Every row gives one point. Each copy is the shape, with its points in the same order, turned, moved and blurred by noise. Say if it was mirrored as well.
In the rows, zero is written as 100.

Shape (7 x 2)
41, 85
41, 111
162, 62
144, 106
113, 121
127, 62
103, 140
Copy 1 (7 x 2)
63, 72
61, 97
184, 88
139, 120
115, 128
154, 78
105, 146
Copy 1 is: only turned
Copy 2 (7 x 2)
86, 163
66, 153
149, 53
106, 54
80, 74
137, 82
50, 76
Copy 2 is: mirrored
Copy 3 (7 x 2)
35, 111
35, 76
164, 158
139, 104
112, 79
113, 142
108, 64
Copy 3 is: mirrored
Copy 4 (7 x 2)
42, 118
49, 143
154, 62
149, 106
121, 132
118, 71
119, 153
Copy 4 is: only turned

Shape (9 x 4)
59, 109, 114, 71
95, 129, 120, 54
100, 118, 125, 18
69, 116, 50, 121
93, 143, 66, 150
103, 118, 139, 92
138, 130, 131, 49
97, 89, 121, 34
97, 98, 57, 159
Copy 1 (9 x 4)
65, 104, 27, 95
93, 114, 29, 67
82, 120, 26, 32
84, 138, 41, 168
129, 120, 35, 177
117, 86, 51, 87
128, 110, 42, 51
75, 116, 58, 60
112, 125, 89, 186
Copy 1 is: mirrored
Copy 2 (9 x 4)
26, 86, 122, 105
39, 54, 102, 128
21, 29, 84, 113
72, 146, 96, 124
100, 139, 118, 159
65, 55, 136, 127
64, 21, 96, 133
36, 40, 94, 87
119, 149, 115, 116
Copy 2 is: mirrored
Copy 3 (9 x 4)
144, 82, 108, 99
140, 98, 126, 72
146, 72, 137, 42
136, 127, 47, 115
119, 153, 71, 135
116, 112, 148, 100
114, 118, 148, 43
121, 59, 121, 48
90, 137, 48, 134
Copy 3 is: mirrored

Shape (12 x 8)
132, 86, 44, 56, 167, 133, 103, 91
77, 46, 78, 80, 146, 115, 87, 57
47, 137, 126, 126, 85, 88, 151, 105
79, 86, 106, 150, 115, 122, 130, 161
15, 91, 90, 108, 83, 106, 158, 106
108, 82, 66, 90, 144, 133, 70, 74
155, 90, 48, 67, 138, 168, 96, 67
102, 69, 105, 23, 120, 115, 78, 101
138, 85, 103, 64, 174, 161, 62, 56
45, 125, 91, 128, 141, 61, 133, 130
68, 81, 133, 134, 137, 66, 191, 118
91, 92, 91, 135, 72, 64, 127, 106
Copy 1 (12 x 8)
125, 62, 32, 64, 145, 102, 108, 124
73, 37, 89, 81, 126, 140, 99, 104
63, 141, 108, 154, 65, 84, 139, 105
104, 91, 93, 175, 85, 82, 107, 170
36, 111, 97, 131, 50, 122, 138, 141
110, 59, 62, 94, 124, 122, 83, 92
132, 33, 15, 76, 127, 90, 104, 84
88, 70, 97, 41, 113, 79, 75, 116
107, 34, 55, 80, 173, 85, 72, 62
86, 153, 111, 141, 115, 124, 127, 149
72, 108, 132, 150, 112, 83, 186, 150
126, 101, 121, 131, 54, 111, 142, 118
Copy 1 is: mirrored
Copy 2 (12 x 8)
93, 66, 24, 110, 170, 104, 115, 87
58, 45, 65, 140, 132, 99, 78, 60
51, 128, 120, 136, 43, 112, 145, 100
82, 78, 112, 181, 96, 118, 151, 152
10, 79, 104, 132, 53, 139, 143, 96
91, 75, 44, 136, 143, 110, 75, 82
132, 71, 29, 113, 171, 142, 107, 70
64, 68, 97, 71, 161, 99, 76, 101
110, 86, 65, 139, 195, 107, 67, 54
30, 115, 74, 152, 75, 64, 152, 120
63, 75, 129, 158, 73, 69, 192, 85
94, 69, 90, 129, 40, 91, 124, 118
Copy 2 is: only turned
Copy 3 (12 x 8)
131, 107, 36, 61, 168, 135, 74, 83
100, 68, 70, 114, 154, 133, 75, 38
73, 112, 134, 123, 72, 111, 142, 104
76, 85, 97, 139, 99, 121, 95, 165
36, 86, 104, 122, 92, 108, 149, 86
116, 100, 56, 92, 132, 148, 57, 68
145, 96, 21, 51, 137, 177, 80, 78
115, 58, 98, 46, 143, 108, 64, 68
150, 93, 83, 61, 165, 183, 40, 63
70, 140, 115, 138, 120, 75, 113, 114
112, 97, 134, 169, 131, 89, 156, 126
111, 90, 89, 139, 60, 83, 110, 100
Copy 3 is: only turned

Shape (16 x 11)
98, 111, 104, 101, 106, 85, 173, 123, 117, 73, 59
109, 104, 97, 94, 140, 184, 71, 90, 53, 120, 103
126, 117, 117, 153, 90, 35, 148, 89, 82, 125, 111
74, 90, 72, 72, 169, 161, 85, 79, 83, 134, 129
129, 126, 101, 119, 121, 23, 122, 80, 93, 124, 100
92, 54, 120, 88, 90, 47, 124, 162, 129, 94, 68
131, 114, 118, 106, 108, 68, 106, 29, 83, 107, 56
96, 130, 86, 82, 101, 21, 123, 163, 109, 68, 102
122, 106, 92, 123, 125, 149, 58, 88, 44, 106, 105
57, 69, 165, 72, 111, 121, 111, 142, 82, 55, 114
159, 108, 138, 66, 152, 161, 79, 92, 46, 118, 127
102, 76, 98, 68, 132, 140, 102, 97, 22, 125, 79
111, 59, 99, 88, 112, 90, 107, 149, 124, 52, 121
118, 129, 94, 106, 79, 39, 116, 49, 71, 103, 101
121, 153, 85, 101, 59, 60, 113, 69, 112, 157, 98
144, 63, 100, 79, 78, 69, 142, 142, 83, 53, 157
Copy 1 (16 x 11)
83, 61, 111, 139, 91, 110, 165, 154, 108, 62, 105
118, 154, 126, 93, 110, 135, 95, 96, 44, 105, 167
112, 57, 108, 176, 117, 67, 160, 130, 67, 148, 84
80, 139, 98, 65, 148, 147, 108, 82, 70, 118, 162
112, 73, 98, 135, 143, 64, 149, 128, 73, 130, 59
55, 63, 117, 105, 62, 64, 131, 172, 137, 111, 98
137, 99, 112, 124, 98, 85, 147, 77, 70, 98, 54
54, 54, 92, 130, 130, 49, 113, 186, 93, 75, 91
135, 151, 109, 115, 108, 98, 98, 100, 40, 112, 154
35, 104, 172, 123, 89, 76, 105, 116, 117, 77, 164
142, 123, 182, 81, 138, 116, 87, 102, 44, 110, 150
91, 126, 139, 65, 88, 106, 137, 102, 28, 105, 148
84, 67, 108, 101, 102, 61, 98, 147, 136, 90, 155
106, 61, 90, 146, 119, 62, 132, 89, 46, 104, 62
103, 55, 78, 149, 110, 120, 101, 119, 47, 134, 46
96, 9, 128, 113, 109, 39, 103, 140, 89, 98, 164
Copy 1 is: mirrored
Copy 2 (16 x 11)
110, 64, 83, 99, 118, 82, 105, 152, 90, 111, 57
101, 146, 107, 119, 139, 179, 80, 47, 112, 114, 109
137, 100, 93, 153, 98, 35, 133, 98, 52, 126, 106
79, 122, 95, 82, 177, 154, 97, 40, 112, 99, 128
135, 105, 77, 124, 126, 29, 103, 76, 60, 131, 97
116, 113, 120, 62, 114, 43, 80, 179, 90, 102, 106
148, 121, 94, 119, 101, 64, 94, 47, 82, 91, 46
96, 83, 64, 81, 104, 39, 63, 149, 64, 160, 108
115, 147, 103, 143, 114, 157, 68, 49, 98, 117, 120
52, 92, 166, 68, 102, 125, 76, 129, 76, 118, 98
135, 142, 144, 106, 154, 170, 79, 41, 63, 150, 94
96, 165, 101, 104, 142, 157, 83, 85, 60, 89, 88
126, 73, 119, 58, 112, 103, 62, 136, 89, 115, 139
129, 112, 62, 113, 78, 49, 111, 58, 54, 117, 85
140, 139, 51, 101, 95, 44, 144, 69, 103, 151, 90
144, 73, 109, 64, 81, 111, 98, 139, 30, 135, 144
Copy 2 is: mirrored
Copy 3 (16 x 11)
85, 116, 90, 95, 89, 95, 173, 76, 151, 48, 93
122, 93, 73, 98, 170, 148, 110, 100, 70, 141, 124
129, 146, 139, 124, 52, 65, 167, 110, 109, 92, 131
84, 136, 86, 78, 176, 149, 109, 93, 94, 149, 139
137, 170, 141, 103, 85, 60, 143, 101, 126, 91, 114
66, 76, 111, 56, 55, 53, 144, 104, 159, 87, 70
166, 159, 126, 105, 86, 109, 126, 56, 109, 107, 79
78, 128, 104, 51, 80, 10, 127, 112, 134, 42, 90
131, 98, 103, 104, 143, 136, 103, 127, 49, 106, 109
73, 35, 105, 55, 110, 85, 126, 39, 105, 87, 133
184, 86, 81, 64, 165, 133, 116, 82, 95, 126, 142
119, 90, 96, 58, 143, 136, 151, 88, 64, 131, 98
72, 73, 104, 47, 89, 98, 110, 118, 148, 63, 122
136, 176, 119, 80, 60, 81, 130, 72, 82, 80, 107
135, 183, 60, 108, 48, 61, 126, 100, 96, 125, 101
111, 85, 96, 24, 52, 93, 137, 127, 114, 43, 150
Copy 3 is: mirrored
Copy 4 (16 x 11)
142, 116, 71, 133, 138, 103, 138, 112, 74, 79, 23
122, 149, 113, 70, 143, 164, 48, 121, 72, 103, 125
107, 135, 103, 151, 64, 58, 102, 154, 71, 62, 50
98, 155, 110, 33, 144, 162, 97, 122, 108, 90, 116
96, 136, 102, 98, 80, 45, 97, 128, 80, 55, 35
106, 66, 93, 126, 133, 87, 107, 127, 120, 122, 5
96, 140, 131, 103, 80, 105, 74, 79, 55, 48, 29
108, 89, 55, 106, 146, 22, 111, 115, 97, 101, 33
102, 140, 103, 98, 122, 146, 27, 119, 69, 79, 126
116, 61, 138, 126, 171, 122, 132, 105, 86, 135, 87
159, 124, 154, 52, 130, 136, 45, 129, 67, 93, 127
104, 101, 105, 66, 134, 168, 64, 137, 46, 89, 78
135, 66, 92, 114, 139, 89, 107, 99, 141, 101, 74
89, 121, 92, 107, 62, 69, 91, 93, 54, 58, 55
108, 161, 84, 90, 36, 72, 89, 113, 64, 115, 44
155, 30, 87, 118, 98, 64, 117, 122, 102, 85, 97
Copy 4 is: mirrored

Shape (15 x 12)
77, 94, 100, 84, 81, 146, 85, 131, 92, 88, 84, 109
152, 69, 87, 125, 129, 65, 131, 118, 96, 103, 148, 53
122, 149, 102, 108, 110, 73, 75, 120, 95, 99, 72, 61
119, 97, 58, 112, 125, 52, 116, 79, 90, 73, 140, 50
102, 86, 112, 96, 88, 127, 62, 75, 112, 83, 133, 122
125, 68, 66, 124, 90, 65, 103, 118, 79, 100, 124, 92
77, 109, 117, 68, 88, 115, 107, 101, 81, 61, 105, 136
145, 109, 103, 89, 146, 80, 68, 124, 63, 62, 73, 64
122, 140, 89, 147, 158, 73, 79, 136, 95, 60, 88, 84
122, 68, 75, 95, 89, 48, 79, 132, 119, 82, 150, 88
96, 99, 120, 50, 85, 128, 105, 106, 121, 96, 115, 152
101, 111, 69, 57, 105, 146, 92, 114, 111, 78, 96, 120
63, 95, 123, 59, 99, 133, 77, 137, 101, 88, 121, 98
88, 69, 102, 85, 97, 106, 111, 100, 131, 69, 79, 102
103, 103, 70, 113, 169, 54, 85, 111, 82, 113, 69, 81
Copy 1 (15 x 12)
109, 77, 86, 91, 85, 157, 114, 120, 97, 96, 87, 96
71, 85, 101, 87, 91, 5, 109, 91, 76, 85, 119, 68
137, 108, 106, 78, 120, 99, 86, 72, 60, 112, 140, 99
67, 111, 129, 106, 78, 35, 95, 58, 90, 73, 131, 99
93, 88, 89, 82, 100, 121, 97, 110, 166, 86, 130, 79
95, 86, 91, 102, 67, 46, 95, 93, 107, 107, 103, 97
99, 103, 98, 79, 90, 135, 142, 136, 125, 84, 125, 135
148, 68, 109, 83, 125, 73, 129, 48, 71, 83, 127, 109
149, 98, 86, 117, 147, 66, 76, 82, 68, 66, 126, 122
101, 95, 88, 48, 63, 43, 84, 81, 120, 71, 95, 88
90, 115, 58, 56, 87, 137, 145, 133, 139, 93, 129, 99
98, 97, 64, 98, 75, 149, 129, 97, 100, 59, 127, 95
82, 75, 90, 47, 107, 152, 116, 123, 103, 75, 93, 99
106, 133, 102, 94, 97, 115, 135, 104, 123, 78, 84, 88
101, 104, 79, 112, 142, 69, 106, 41, 73, 113, 100, 126
Copy 1 is: only turned
Copy 2 (15 x 12)
121, 96, 75, 56, 96, 134, 94, 116, 75, 152, 101, 117
97, 79, 82, 175, 135, 72, 120, 132, 132, 94, 114, 130
150, 100, 118, 116, 124, 78, 50, 115, 77, 129, 98, 91
119, 94, 55, 147, 102, 57, 82, 110, 149, 100, 114, 100
102, 70, 88, 38, 106, 102, 86, 92, 114, 90, 130, 132
97, 73, 78, 148, 101, 111, 82, 92, 133, 119, 113, 142
102, 94, 86, 41, 72, 105, 86, 98, 98, 121, 71, 127
169, 63, 72, 113, 137, 80, 71, 113, 81, 103, 68, 117
112, 103, 66, 139, 128, 61, 36, 109, 54, 102, 91, 103
98, 82, 64, 112, 142, 90, 66, 118, 157, 129, 121, 159
94, 115, 110, 25, 107, 107, 115, 90, 109, 115, 87, 151
138, 134, 68, 49, 94, 109, 100, 90, 83, 124, 104, 132
103, 79, 70, 40, 121, 102, 116, 127, 86, 162, 100, 113
109, 116, 71, 68, 119, 134, 91, 113, 123, 106, 82, 90
128, 97, 62, 147, 148, 73, 75, 62, 84, 123, 73, 79
Copy 2 is: only turned
Copy 3 (15 x 12)
123, 71, 86, 96, 89, 141, 77, 127, 114, 91, 81, 115
78, 77, 88, 155, 158, 38, 144, 132, 93, 70, 106, 100
105, 84, 111, 57, 133, 71, 117, 150, 111, 101, 80, 68
69, 95, 67, 98, 165, 45, 146, 100, 83, 81, 90, 105
127, 105, 110, 106, 109, 115, 81, 63, 102, 66, 93, 114
85, 100, 65, 128, 119, 59, 97, 126, 89, 67, 92, 91
134, 72, 73, 83, 61, 118, 115, 92, 120, 79, 87, 120
155, 68, 78, 86, 158, 66, 135, 139, 113, 83, 71, 64
139, 89, 103, 77, 145, 36, 117, 162, 114, 85, 40, 106
82, 102, 68, 113, 142, 52, 85, 107, 137, 50, 122, 110
142, 77, 106, 95, 65, 119, 90, 86, 118, 87, 130, 130
152, 80, 76, 73, 101, 124, 85, 123, 89, 97, 112, 140
120, 68, 85, 102, 108, 142, 99, 102, 153, 101, 91, 129
111, 35, 94, 94, 106, 102, 78, 90, 96, 67, 93, 122
119, 63, 78, 97, 142, 28, 93, 129, 93, 138, 62, 80
Copy 3 is: mirrored
Copy 4 (15 x 12)
79, 156, 91, 94, 91, 128, 70, 115, 48, 99, 110, 114
147, 50, 85, 78, 78, 66, 128, 109, 64, 78, 99, 59
132, 138, 80, 150, 99, 61, 99, 95, 87, 111, 118, 85
104, 69, 64, 97, 74, 74, 141, 94, 105, 72, 90, 59
69, 88, 114, 109, 81, 120, 56, 99, 79, 77, 110, 121
97, 70, 69, 96, 95, 92, 106, 130, 67, 100, 115, 51
65, 144, 115, 74, 81, 111, 84, 125, 100, 98, 122, 120
126, 141, 105, 108, 119, 61, 94, 66, 86, 85, 129, 46
119, 129, 97, 138, 130, 29, 110, 115, 79, 54, 117, 75
93, 68, 79, 92, 64, 65, 68, 129, 72, 101, 78, 47
84, 117, 101, 63, 89, 117, 45, 127, 87, 113, 106, 148
82, 145, 64, 73, 100, 105, 58, 94, 78, 82, 103, 126
74, 146, 118, 79, 67, 96, 72, 98, 46, 109, 90, 125
104, 126, 103, 84, 105, 129, 77, 127, 91, 88, 67, 96
106, 107, 83, 118, 159, 53, 130, 85, 80, 110, 90, 74
Copy 4 is: mirrored

Shape (15 x 12)
80, 105, 80, 82, 105, 80, 137, 73, 84, 116, 50, 104
98, 122, 72, 120, 66, 112, 153, 77, 54, 110, 77, 126
104, 86, 128, 134, 79, 136, 85, 79, 159, 125, 85, 105
109, 77, 76, 107, 107, 101, 142, 80, 73, 147, 101, 61
137, 155, 67, 94, 128, 64, 37, 87, 138, 105, 143, 85
111, 95, 147, 102, 78, 113, 41, 124, 157, 111, 82, 53
113, 76, 118, 88, 72, 97, 127, 84, 53, 132, 93, 130
74, 149, 90, 94, 127, 59, 29, 86, 130, 85, 154, 75
87, 98, 83, 128, 81, 67, 148, 86, 62, 103, 111, 76
125, 104, 71, 108, 108, 37, 44, 59, 131, 72, 122, 88
107, 72, 130, 134, 98, 114, 61, 172, 169, 121, 67, 109
132, 100, 158, 108, 120, 114, 103, 131, 160, 79, 83, 94
95, 142, 97, 98, 127, 15, 71, 74, 148, 118, 153, 88
91, 88, 108, 140, 126, 107, 104, 71, 57, 123, 82, 99
75, 69, 66, 89, 107, 107, 126, 75, 81, 105, 127, 97
Copy 1 (15 x 12)
129, 75, 96, 117, 104, 68, 93, 135, 76, 69, 72, 98
138, 92, 73, 123, 76, 105, 86, 128, 43, 102, 113, 92
102, 110, 153, 114, 126, 109, 109, 111, 135, 125, 127, 132
152, 69, 118, 94, 94, 77, 74, 86, 85, 93, 106, 59
39, 161, 115, 96, 81, 72, 83, 94, 147, 61, 116, 47
81, 103, 156, 92, 152, 140, 73, 131, 177, 78, 111, 99
118, 85, 92, 66, 113, 100, 78, 107, 40, 87, 114, 121
24, 124, 73, 117, 125, 68, 102, 106, 162, 53, 137, 42
118, 50, 95, 128, 92, 98, 79, 96, 62, 69, 133, 59
55, 139, 116, 134, 95, 83, 92, 69, 138, 19, 119, 84
58, 62, 163, 94, 99, 144, 79, 122, 173, 122, 87, 133
57, 92, 169, 107, 131, 144, 112, 122, 116, 104, 76, 88
20, 113, 125, 124, 102, 31, 94, 98, 123, 48, 146, 60
115, 81, 86, 121, 122, 86, 62, 74, 90, 117, 94, 95
123, 75, 77, 90, 98, 81, 124, 72, 95, 78, 112, 79
Copy 1 is: mirrored
Copy 2 (15 x 12)
82, 145, 101, 65, 51, 77, 107, 60, 91, 125, 84, 83
67, 128, 114, 67, 38, 115, 77, 77, 57, 111, 110, 126
59, 98, 143, 79, 98, 110, 85, 150, 131, 163, 84, 93
64, 89, 111, 84, 69, 123, 108, 48, 74, 136, 103, 56
137, 116, 48, 109, 157, 122, 101, 92, 139, 151, 125, 111
115, 102, 123, 117, 119, 107, 84, 172, 142, 131, 75, 39
85, 76, 117, 78, 54, 82, 68, 72, 65, 111, 78, 104
114, 124, 57, 123, 154, 81, 109, 105, 159, 115, 148, 97
62, 107, 97, 116, 43, 112, 120, 70, 83, 106, 122, 100
119, 106, 55, 116, 103, 118, 108, 88, 187, 129, 99, 120
61, 109, 85, 101, 122, 109, 86, 193, 103, 148, 33, 56
95, 125, 142, 110, 131, 108, 131, 155, 107, 124, 38, 92
115, 107, 51, 144, 128, 70, 137, 84, 138, 160, 131, 115
40, 122, 122, 107, 87, 104, 65, 56, 102, 114, 87, 89
53, 86, 97, 55, 83, 95, 120, 62, 104, 101, 118, 87
Copy 2 is: only turned
Copy 3 (15 x 12)
79, 57, 91, 69, 101, 123, 112, 101, 67, 105, 110, 64
63, 61, 97, 119, 67, 89, 132, 100, 48, 122, 95, 102
109, 89, 146, 158, 98, 141, 70, 130, 122, 109, 94, 86
107, 83, 71, 121, 124, 123, 128, 122, 56, 138, 141, 75
119, 190, 95, 133, 107, 124, 91, 90, 68, 27, 100, 59
138, 134, 103, 133, 121, 140, 38, 140, 129, 114, 51, 60
116, 80, 98, 85, 77, 102, 96, 113, 61, 145, 121, 124
98, 178, 90, 126, 122, 107, 50, 54, 88, 50, 102, 47
83, 82, 68, 120, 96, 67, 103, 106, 54, 127, 135, 62
123, 143, 84, 127, 68, 119, 49, 97, 67, 37, 131, 41
107, 94, 119, 140, 148, 132, 31, 178, 119, 78, 58, 110
154, 86, 110, 124, 128, 93, 79, 143, 144, 70, 64, 83
107, 178, 122, 102, 124, 90, 70, 94, 77, 42, 148, 34
115, 56, 103, 132, 118, 116, 86, 80, 42, 121, 116, 92
80, 88, 58, 118, 101, 116, 100, 79, 90, 108, 153, 100
Copy 3 is: mirrored
Copy 4 (15 x 12)
74, 69, 90, 122, 123, 114, 115, 68, 138, 140, 105, 95
98, 93, 76, 138, 79, 71, 144, 68, 138, 133, 143, 85
128, 121, 132, 86, 46, 150, 111, 70, 106, 101, 87, 115
101, 101, 56, 139, 93, 149, 121, 81, 86, 144, 129, 75
156, 151, 89, 79, 122, 95, 24, 98, 93, 138, 101, 153
130, 124, 116, 76, 62, 142, 68, 105, 88, 91, 21, 110
101, 54, 86, 120, 66, 86, 118, 78, 84, 122, 137, 76
107, 145, 75, 66, 107, 105, 5, 87, 111, 110, 110, 153
93, 107, 62, 143, 105, 104, 98, 56, 118, 105, 144, 70
173, 101, 96, 80, 143, 123, 27, 74, 118, 95, 109, 135
107, 119, 170, 131, 57, 142, 100, 134, 86, 76, 42, 126
102, 134, 129, 72, 108, 127, 131, 110, 72, 75, 56, 115
103, 135, 90, 89, 136, 112, 5, 42, 84, 124, 113, 143
89, 95, 101, 105, 86, 124, 102, 103, 120, 139, 152, 73
90, 78, 44, 125, 91, 139, 109, 99, 114, 123, 144, 113
Copy 4 is: mirrored

Shape (18 x 12)
76, 97, 100, 98, 140, 81, 153, 98, 141, 103, 72, 135
85, 76, 95, 82, 94, 79, 104, 65, 77, 127, 97, 129
163, 86, 139, 116, 55, 130, 97, 114, 72, 88, 76, 103
73, 70, 82, 76, 29, 76, 157, 94, 163, 81, 102, 106
118, 73, 144, 139, 116, 93, 103, 113, 75, 137, 90, 86
112, 79, 88, 70, 133, 98, 82, 101, 86, 127, 102, 116
66, 165, 79, 77, 118, 72, 85, 117, 77, 80, 64, 125
83, 154, 78, 117, 88, 75, 83, 99, 85, 105, 108, 138
70, 155, 103, 81, 120, 103, 81, 91, 75, 130, 98, 109
89, 79, 116, 102, 136, 155, 88, 83, 125, 109, 79, 53
71, 104, 181, 77, 119, 98, 184, 117, 80, 90, 108, 130
89, 72, 82, 88, 103, 74, 107, 97, 86, 98, 107, 141
71, 89, 78, 107, 139, 126, 101, 98, 86, 126, 92, 119
85, 120, 123, 96, 127, 87, 109, 54, 127, 81, 86, 135
88, 75, 89, 82, 118, 103, 143, 99, 80, 114, 107, 124
65, 105, 97, 78, 50, 84, 80, 106, 86, 90, 99, 137
96, 105, 80, 78, 131, 91, 85, 96, 79, 75, 102, 100
86, 92, 84, 94, 119, 113, 88, 101, 124, 115, 106, 138
Copy 1 (18 x 12)
101, 111, 94, 76, 114, 71, 135, 154, 138, 77, 149, 78
89, 63, 123, 63, 142, 112, 116, 105, 98, 112, 136, 113
129, 127, 101, 65, 92, 141, 139, 45, 58, 90, 94, 99
88, 66, 114, 119, 91, 78, 136, 73, 92, 19, 171, 64
111, 121, 101, 70, 83, 120, 119, 126, 61, 143, 104, 87
128, 71, 101, 61, 112, 106, 94, 114, 114, 110, 108, 126
77, 138, 75, 80, 156, 118, 69, 99, 147, 73, 138, 138
69, 115, 63, 114, 164, 125, 109, 93, 116, 97, 125, 127
77, 105, 74, 73, 131, 111, 80, 93, 140, 137, 124, 111
104, 98, 111, 60, 60, 100, 87, 104, 132, 109, 69, 51
119, 123, 55, 13, 125, 83, 126, 105, 78, 90, 173, 37
110, 72, 100, 81, 140, 108, 117, 131, 95, 77, 127, 115
81, 75, 84, 55, 105, 118, 117, 143, 130, 104, 94, 97
106, 122, 122, 78, 162, 87, 118, 105, 140, 87, 121, 69
99, 68, 75, 51, 119, 85, 125, 123, 100, 86, 130, 103
92, 79, 93, 92, 145, 147, 108, 73, 104, 71, 146, 108
107, 94, 93, 68, 134, 97, 78, 102, 108, 87, 91, 117
117, 76, 86, 95, 116, 118, 118, 117, 137, 92, 114, 94
Copy 1 is: only turned
Copy 2 (18 x 12)
40, 89, 41, 102, 124, 80, 108, 134, 139, 106, 112, 97
73, 71, 95, 122, 120, 31, 74, 82, 113, 79, 87, 74
140, 60, 81, 73, 64, 85, 113, 47, 101, 111, 80, 117
42, 85, 80, 62, 95, 42, 128, 50, 195, 77, 143, 66
137, 79, 69, 166, 82, 81, 100, 84, 114, 124, 86, 84
105, 71, 114, 106, 117, 58, 70, 119, 124, 103, 94, 89
59, 152, 108, 78, 97, 58, 93, 139, 96, 85, 62, 97
73, 165, 104, 99, 108, 51, 89, 93, 123, 84, 81, 129
85, 141, 118, 107, 143, 54, 107, 115, 105, 103, 54, 92
126, 83, 83, 92, 156, 117, 99, 90, 118, 144, 98, 38
55, 65, 68, 126, 86, 54, 186, 120, 85, 122, 101, 97
65, 80, 99, 116, 97, 39, 74, 98, 120, 87, 114, 93
73, 100, 84, 120, 129, 64, 70, 106, 107, 145, 95, 78
45, 90, 76, 93, 139, 100, 112, 101, 113, 69, 86, 103
71, 69, 79, 104, 115, 37, 88, 108, 105, 121, 124, 89
48, 107, 133, 80, 83, 39, 93, 75, 120, 97, 74, 88
88, 104, 115, 86, 119, 69, 69, 126, 98, 86, 113, 87
71, 96, 99, 105, 131, 67, 75, 99, 144, 119, 97, 107
Copy 2 is: only turned
Copy 3 (18 x 12)
56, 109, 118, 112, 97, 84, 133, 140, 129, 136, 88, 139
98, 97, 154, 67, 105, 93, 103, 96, 95, 119, 121, 117
150, 61, 95, 115, 57, 66, 108, 124, 76, 64, 123, 72
78, 113, 110, 61, 59, 81, 93, 140, 190, 142, 128, 68
94, 87, 103, 125, 114, 50, 93, 112, 43, 108, 125, 94
96, 99, 120, 97, 109, 129, 113, 106, 73, 114, 140, 132
109, 113, 87, 73, 131, 109, 101, 102, 139, 67, 72, 171
109, 98, 103, 96, 104, 95, 72, 56, 131, 89, 90, 146
118, 97, 84, 74, 131, 108, 108, 70, 92, 116, 78, 149
97, 69, 80, 115, 132, 129, 114, 137, 67, 145, 90, 64
58, 88, 84, 48, 57, 29, 155, 126, 82, 116, 79, 127
76, 103, 141, 82, 84, 106, 98, 109, 114, 96, 127, 128
84, 126, 120, 103, 112, 129, 108, 98, 77, 116, 85, 113
82, 53, 124, 95, 105, 94, 119, 114, 127, 127, 75, 143
65, 124, 128, 80, 82, 101, 132, 102, 91, 110, 114, 108
122, 100, 113, 52, 74, 98, 62, 104, 128, 94, 102, 126
80, 82, 103, 84, 122, 131, 112, 98, 108, 77, 118, 123
87, 103, 111, 110, 85, 133, 96, 104, 102, 127, 108, 132
Copy 3 is: mirrored
